Each row is a point. To make a cloud, some directions were put in groups of two or more. Within a group, all points are equally far from the middle, so they leave a hole (a ring in 2 directions, a hollow ball in 3). The other directions are filled evenly. Then the cloud was stretched, turned, moved and blurred a little. Count the holes, and give their numbers of directions, smallest first.

Cloud (21 x 3):
[[ -6  45   7]
 [-28  37  -2]
 [ -2  48 -11]
 [ 25 -31 -13]
 [-45   6 -23]
 [ 17  42   3]
 [ 15  48 -29]
 [-44  -8  37]
 [  2  50 -25]
 [-22 -28 -63]
 [-44  -8  19]
 [ -6 -38 -29]
 [ 35 -29  35]
 [-15  48 -24]
 [-31 -22 -60]
 [ -4  45   4]
 [ 22 -41  27]
 [ -8 -41 -11]
 [ 36 -23   6]
 [ 23  34  30]
 [-40  12  43]]
Holes: 1 (2)

Cloud (29 x 4):
[[-60  43 -21 -24]
 [ 27  21  12  46]
 [ 31  62  33  -2]
 [ 15 -11 -23  10]
 [-24  28 -24  24]
 [ 31 -12  48  40]
 [-52   7  21  -9]
 [-57  10  42   6]
 [  5   6  -6   4]
 [ 26  29  -2  59]
 [ 23  33   4  48]
 [-24 -33 -36 -12]
 [-33  12 -52  -3]
 [-13  13  13   3]
 [-54 -12  -1 -38]
 [ 32 -60  -8  27]
 [  8  50  19  53]
 [-38  -1 -33  21]
 [-25  -8 -30  -4]
 [-48  -5 -10  15]
 [ 21  64  31  20]
 [ 42  20  24  32]
 [-63  26  23 -26]
 [-61 -31  34 -43]
 [-15  42 -17 -28]
 [-51  -3   2   6]
 [ 32  21   4 -15]
 [-28 -22  30  11]
 [-40 -10 -13  43]]
Holes: 0

Cloud (27 x 4):
[[-20  19 -36 -26]
 [ -9 -28  54  26]
 [-32 -41   9 -36]
 [ 31 -17  39 -40]
 [-23  25 -34   1]
 [-46  -3  12 -48]
 [ 23 -46   8 -32]
 [  9 -30  19  45]
 [ -2  26 -34 -32]
 [ -7  49   6  20]
 [ 36   3  21  34]
 [-42 -15 -11 -41]
 [ 29  -3  44  28]
 [ 28   4  58   1]
 [-36 -13 -32   4]
 [-35 -35  38 -31]
 [  6 -54   1 -26]
 [ 13  25  14 -58]
 [ 23  26  53 -20]
 [  4  42  46 -27]
 [ 34 -39  -4 -27]
 [ 38  19  -7  22]
 [  6 -25  51  30]
 [ 12  32  38 -46]
 [ 41 -28 -18  -7]
 [ 23 -12  61  -4]
 [-48  -1  18 -47]]
Holes: 2 (2, 2)

Cloud (47 x 6):
[[ -7  24  25 -35  21  31]
 [-68 -36  12  28  39   1]
 [ -3  18 -28  45 -25   7]
 [-52 -52  29   7  42  34]
 [-27 -64  41  -2  40   8]
 [ 16  -3  39  30  23  48]
 [ 24  15 -21  -6 -23  30]
 [ 14 -35  18  28  59   6]
 [-22 -54 -11 -23 -41 -17]
 [  2 -18  54  11  25 -25]
 [-39  14  43  -2  30  42]
 [-48 -26  -7  50 -15  51]
 [ 29 -24 -27  36 -23  -7]
 [-47  13 -36  12  -8 -27]
 [ 20  -2  20 -12 -48  -4]
 [ 29 -29 -24  -2 -37   2]
 [ 23 -50  -4  49 -11  27]
 [ 23 -37 -20 -10 -41   0]
 [-26 -65  37  16  25 -19]
 [-72 -12  39   9  -6 -12]
 [ 28 -43  -7  33  27  42]
 [  3 -46  45   8  46   6]
 [-14  14  41  26   2  57]
 [-63 -17 -32  21  27 -16]
 [-60  -4   0 -46  22  14]
 [-43   6 -41  12 -39   4]
 [-51   6 -18  45  10 -22]
 [  4  17  36 -30  20  34]
 [ 12 -47 -13  18  57   5]
 [-45 -43  10 -19 -55  18]
 [-36  17  -9 -10 -51  12]
 [-42 -40 -18 -50  25  22]
 [-27 -61 -25  25  21 -28]
 [-60  -3 -37   3  17 -21]
 [ 14 -24  47  11  45  21]
 [ -3  19 -26   7  48  -6]
 [-53 -14  31   4 -39  50]
 [ 11 -10   9 -27  -6 -41]
 [-69  -5  28 -18 -13 -15]
 [ 20 -14  17  32  52  26]
 [-10  26 -30  -9 -14  45]
 [-63  -4  31  -1 -40  -4]
 [ 32 -22 -17 -32  21  29]
 [-53  17  44  -6  14 -11]
 [-25  22 -11 -24 -20  51]
 [-64 -22 -28  31  22 -19]
 [ -3  19 -25   9 -13 -35]]
Holes: 3 (2, 2, 2)

Cloud (56 x 6):
[[-41 -20  14  28  13 -40]
 [  2 -26  -9  25  38  37]
 [-11 -55   3 -59 -18 -14]
 [ 40   2 -32 -47 -29   1]
 [-29  23  -8 -43 -53   8]
 [ 44  14 -28  10  32  26]
 [-27 -23  24 -49  42  29]
 [-46  20  43  11  23  19]
 [  5 -35 -45 -22   0  39]
 [-34 -10 -11  30  36  25]
 [ 48 -13  31   4 -13  35]
 [ 32  14  -8 -60  17  40]
 [-10 -39  32 -29 -24  45]
 [-10  49   4  27  33 -14]
 [ 54 -12  12  18 -19  17]
 [ 48  10 -41  -2 -12  18]
 [-32 -47 -14 -50 -27 -13]
 [ 30  16  47 -17  42 -19]
 [ 37  27 -41 -12  30  22]
 [  1 -49 -43 -25 -21  14]
 [-56 -12 -23 -41  19 -34]
 [-55   7 -24 -38  13 -39]
 [  9  53 -15  26  12  19]
 [-41 -41  34 -43 -10 -25]
 [  7 -48 -18   8  34 -38]
 [-37  11 -12 -46 -42 -31]
 [-47 -14 -13 -44 -42 -18]
 [-45  -2  24 -35  -1  50]
 [-19  16 -37   7 -45 -21]
 [  6 -55  -1  18  11 -36]
 [ 26  16 -35 -37  51 -25]
 [ 38 -13 -37 -27  -2 -45]
 [ 31   1   4 -64 -22 -31]
 [ 32   2 -12 -61 -27 -27]
 [ 32  20  11  14  38 -40]
 [ 23  47  -7  21  37   3]
 [-42  38  13 -41  -5  37]
 [ -3  31  36  15 -49  14]
 [-46 -21  16 -44 -44 -11]
 [ 40  10 -37  -3 -29 -24]
 [  1 -23  15 -52  23  51]
 [  0  24 -37  -3 -41 -30]
 [-13  53  41  10  23   7]
 [ 28  40  -3  18  44  -6]
 [-15  40   7  37 -12  29]
 [ 45   2 -43 -18 -25  -2]
 [-12 -30  -5  21  56   2]
 [ 35  -3 -16   5  56 -28]
 [-44  18 -19  25  35   3]
 [ 24  14 -19 -60  49   7]
 [  1 -36 -45  -4  -1  38]
 [  9  42  30 -34 -38  28]
 [ 26   2  17 -65   4 -41]
 [-31 -29  35 -46  42   4]
 [ 15 -17  24 -48  23  50]
 [ 33  13 -28 -52  22  35]]
Holes: 3 (2, 2, 2)

Cloud (75 x 8):
[[-37  63  46 -34  14  38  42  -7]
 [-15 -23 -14 -11 -15 -50 -28  28]
 [-38  46   9 -13 -20  53  27 -36]
 [-54 -28  18   1  -6  15 -23   9]
 [  8  53  24 -26  52  50  45   8]
 [-11  37  10 -28 -12 -16 -34  -8]
 [ 68 -16 -28  -8 -21  18 -21  46]
 [ 31   1  13  13 -18  11 -27 -11]
 [  4  23 -17  20 -50  57 -40 -35]
 [ -2  33  42 -22  -3  67  46  13]
 [-32   5  53  18 -17   7 -33  32]
 [-18   6  -5 -26 -47  59 -18  30]
 [-22  55  58 -18  24  53  11  21]
 [  1  25  -2  60  -5 -43 -26  24]
 [-34  47  29 -33   1  -1 -12  32]
 [  0 -20   9   2  24  11  54  20]
 [-13  43   9  37 -20  43  13 -42]
 [ 27 -12  38  33   2   2 -24  -1]
 [ 26  21 -26   6  26  46 -21 -28]
 [ 41  17  -7 -27  21  13  -2  46]
 [  0 -31  51  24 -54   0 -42  33]
 [-33  -5 -20  83 -13  18 -17 -33]
 [ -5  55  33 -23  17  46  33 -40]
 [ 12  -1  19 -14  78  25 -25 -11]
 [ 37  40 -25   6  69  46  33 -19]
 [ -3  12 -53  -4 -35  22 -11  17]
 [ -1   4   5  13  13  36  18  28]
 [-23 -34 -24 -10  40  21 -21  13]
 [ -9  51  -9  24  33   7  -2 -23]
 [-42  57  31 -13  -4  36  28  35]
 [ -6  23 -21  37  -7  53  19   3]
 [-32  30   9  -5   9  95  13 -25]
 [  9  -2 -59 -11   1  59 -17 -26]
 [-15  17  38  -4  47   8  50  13]
 [-21   8  -6  20  18 -19 -17  55]
 [  8  45  31  39   4 -42  24  14]
 [  0  35 -30  10  65  26  18 -28]
 [ -9  20  27   7 -12   7  43 -41]
 [ 44   5  -6  51  48 -14 -19 -11]
 [  4  -4  21   2  66 -25   1   7]
 [  6  30 -13   9  38   5  60   5]
 [ -9 -15  31  15 -45  31 -23   1]
 [-30  32  30   6 -41  56  12  45]
 [ 12 -11  -2  32 -25 -40  27   0]
 [ 12  27  41 -32  22   3  65   9]
 [ 37  -7 -48  -7  24  24 -12 -21]
 [ 35  45  29 -29  -4  20   7  27]
 [ 50 -12  40  -8  53 -14 -39  13]
 [ -7 -16 -33  55 -23  12 -13 -27]
 [ 24  29  42 -46  -4  59  44  25]
 [ 20  -6  -7  18 -27  12 -55 -21]
 [ 33  33 -23 -26  16  17  35 -24]
 [-23  25  19  -5  61  14  43  -3]
 [ 36   8  13  -8 -46  14  17  24]
 [ -1  -3  48  -6  10  33 -56  33]
 [-32  12 -30  15   9 -14  15  16]
 [-19  28  20 -23  23  43  14 -39]
 [ 42  30  53  33  -4 -31  34   4]
 [-36  -7  -6  24   3  19 -35   7]
 [ 30 -11  -1   9  49 -51  -7  -8]
 [-33  17   4 -44 -46  36 -21  17]
 [ 37  -4 -40 -40  -8  37  -8 -43]
 [ 31  32  36 -17  24  42 -28  -6]
 [ -9  18  13   5 -17  41  26 -50]
 [-14  -9 -39   2  -3  19  19  16]
 [-26  19  16   1 -19 -12   6 -25]
 [-25  21 -27  29  54   9 -48 -17]
 [  6  24  22 -25 -22  76  49  22]
 [ 15 -36 -18  19   7  22  24   2]
 [ 33  -6  19  -6 -21  27  41  34]
 [  2  35 -52  12  -7  17  54 -30]
 [-19 -16  24 -23  27  21 -15 -10]
 [ 30 -33 -13  26  -9 -23 -15  -2]
 [ 20  -5  13 -53 -45  53 -13  16]
 [ -1  51  42 -17  40  33  43 -17]]
Holes: 0
